Each point is reached from the start by the listed moves, each made 0, 1 or 2 times, or once backwards (-1), plus a little noise. Say if it took an odd or an even number of moves. Then give how often each move was made.

Moves:
(1): [  2 -37]
(2): [44 19]
Start: [-1 -7]
Points:
[87 32] -> even (0, 2)
[-1 -7] -> even (0, 0)
[ 44 -24] -> even (1, 1)
[40 48] -> even (-1, 1)

Moves:
(1): [-14  14 -14   6   6 -12 -13 -14  -8   2  33   0]
(2): [ 15 -11  -3 -26 -12  11   2 -13  -3  -5   2   2]
(3): [ 11  10  -8 -15  14  11 -19   0  -7  12   2  -8]
(4): [ 23   5   4  13  -1  17  -5  -2  14   2 -23  -2]
(5): [ 1 -8 11 -2 -3 -7 21 -8  0 -7 -9  9]
(6): [  3   8  -5   4  -4  18   5  -8  17 -12   8  -3]
(7): [ -3  -8  -4   2  10  -5   4 -11  -2 -19 -11   0]
(8): [ -1  -4 -18 -22  12 -30   3 -10   4  -8 -12  -7]
(9): [ -7  -6  -7   2   7   4   2 -19  12 -10  10  -3]
Start: [-10  -6   2   2   1 -10  -4  11  -3   2   5   6]
Points:
[ 17 -38 -31 -29   8 -32  58 -68  53 -97 -57   4] -> even (0, 1, -1, 1, 1, 2, 2, 2, 0)
[-15 -22 -29 -90  45 -72  -4 -42 -58  -6  20   8] -> even (1, 1, 2, -1, 2, -1, 1, 1, 0)
[  7 -66  48 -22 -34 -30  68   6  -7 -18 -53  36] -> even (-1, 1, -1, 0, 2, -1, 0, 0, 0)
[  -8  -41  -50 -121   37 -104    1  -47  -63  -32   -6    6] -> even (1, 2, 1, -1, 1, -1, 2, 2, -1)
[ 34  35  -2  31   0  82 -39  19  20  -1   1  -7] -> even (0, 0, 1, 1, -1, 2, 1, -1, -1)
[ 18 -12  -4  21   0  64  18 -30  77 -42 -15  -9] -> even (-1, 0, 0, 1, 0, 2, 0, 0, 2)

Moves:
(1): [-12  -5   6   1 -10   8  -1  11   4   1  11  -1  -4  17   9  -9 -11 -12]
(2): [ 14 -16   9  17  -7   6  -3   3   4   3   7  -4   9  -4  -2  -8   4  -1]
(3): [ -6  -8 -12   5  -1  -5  15   4  -9  -8   0  -3  -4  -5  -5  -6   5 -11]
(4): [ -2  -3  -2  -5  -4  -6   9  -9 -16   0   7   0   5   4  -4  -1 -12   5]
(5): [-10   8 -12 -16  15 -16  -5   3 -16   4   8 -12   9  -6  -4  25   1  18]
(6): [  9   1 -11 -14  -9  -5 -20   9  -1   4   6 -12   5  -5  -7   3   2 -19]
(7): [-11   1  -2  -6   4  12   7   2  -7   1  -6   6  13 -13   7 -13   1  -2]
(8): [-16  18 -12  15  11   6 -12 -12 -10   3  22  18  17  -9 -14  -3   6   5]
(9): [ -6 -10 -11  -2  -5  23  11  18  -4  -8  27   1  25  16  12   2  15   6]
(10): [  3   6  -6  13  15   9  -7   2 -18   8   9  -7 -16   8 -16  -4   1  -1]
(11): [  1   0 -12   2  -1  -6  -8  -5   1   9   7  11  -1   4   3   1  -7  -8]
(12): [ -7   7 -10 -14   8   8   0   0  22  -3  10 -11 -10 -16 -14 -15 -12 -18]
(13): [ -6   2  -6   4   4   6 -20  -8   6  -5   1   3   6 -11   4  12 -15   8]
(14): [-4  8  7  1  9  0  0 -5 -3  4  1 13 -4 -6  9  6  5  5]
(15): [-11  -4   2 -11  15  -2   9  -2   2 -11 -13 -11  -7  -6   4  -1  38 -10]
(16): [-12  -6  -1   3   4  15  20   8   7  -5   7 -12  -5   5 -21  12  -8  -1]
(17): [  8  -1  -5  16 -18  -1  -5 -10   0   4   0   0   7 -23   8   4   4   9]
(18): [ -1 -11  11 -42   3   8 -20   8  11   2   3   8   6 -22 -13 -13  16   7]
Start: [  5 -13  -5  -9   7 -18  12   6  -1  -3   1   6  -5  -6   7  -4  -1   2]
Points:
[  20  -41   19   50   55   -6   24  -17  -56  -10   11  -24  -34  -33
 -119  -55  121   -6] -> even (-1, 2, 1, 1, -1, 0, -1, 2, -1, 2, -1, -1, -1, -1, 2, 1, 0, 1)
[ -84  -31  -72  -42   60    2  117   35 -119  -41   54  -30   86   -7
  -66   41   14   52] -> odd (-1, 0, 2, 2, 2, 0, 2, 1, 1, 0, -1, -1, 0, -1, 0, 2, -1, 0)
[-83  57 -89  11  90  31 -62 -27 -31  25  85  31  22 -67  28  52   9  50] -> odd (1, -1, -1, -1, 2, -1, 1, 1, 1, 2, 2, 1, 2, 1, 1, 0, 2, 0)
[-101  -35  -69  -30   10   55   59   63   -5  -51   94  -26   69   62
   18   17   22  -77] -> even (2, 0, 0, 1, 0, 2, 1, 1, 2, -1, 1, 0, 1, 0, 2, 2, -1, -1)
